Each point is reached from the start by the listed moves, each made once or not at all, plus a little noise. Say if it took an odd or an even number of moves. Then give how often each move was made.
In the rows, zero is written as 128.

Moves:
(1): [ 98 163]
(2): [71 69]
Start: [110 145]
Points:
[52 83] -> odd (0, 1)
[ 81 178] -> odd (1, 0)
[111 144] -> even (0, 0)

Moves:
(1): [122 108 129 131 120 125 133 124 126 117 123 108 133 110]
(2): [114 115 106 150 120 161 110 116 131 127 141 120 141 108]
(3): [125 123 135 139 119  97 140 112 137 135 125 123 158 131]
(4): [139 116 142 143 119 143 129 118 139 139 126 129 153 132]
(5): [127 104 108 171 109 164 161 132 136 140 119 146 123 117]
(6): [138 151 142 122 121 114 132 116 132 116 138 137 130 137]
(7): [125 136 138 130 135 137 131 136 139 128 141 126 127 124]
(8): [122 126 137 146 142 122 113 111 148 132 116 145 132 112]
(9): [105 159 138 138 108 135 107  88 143 129 119 124 157 148]
(10): [113 118 123 132  95 134 135 126 140 109 123 146 150 124]
(11): [137  97 141 152 112  85 153 165 112 101 133 102 145 125]
Start: [138 135 130 144 135 140 133 121 138 143 133 136 127 132]
Points:
[131 159 185 184  90  70 155  99 162 111 147 109 201 157] -> odd (0, 0, 1, 0, 0, 1, 1, 0, 1, 0, 1)
[ 96 122 156 247  67 175 153  45 223 160 106 178 230 127] -> odd (0, 0, 1, 1, 1, 0, 1, 1, 1, 1, 0)
[143 113 144 197  96  83 156 116 137 109 159 106 189 120] -> even (0, 1, 1, 0, 0, 1, 0, 0, 0, 0, 1)
[143 119 153 178 142 149 120  96 169 158 120 156 157 121] -> even (0, 0, 0, 1, 0, 0, 0, 1, 0, 0, 0)
[112 105 159 214  82 149 131  55 205 122 144 144 227  86] -> even (1, 1, 1, 1, 0, 1, 1, 1, 0, 1, 0)
[114  63 126 249  43 131 205 120 166  89 156 117 209  85] -> even (1, 1, 1, 0, 1, 1, 1, 0, 0, 1, 1)
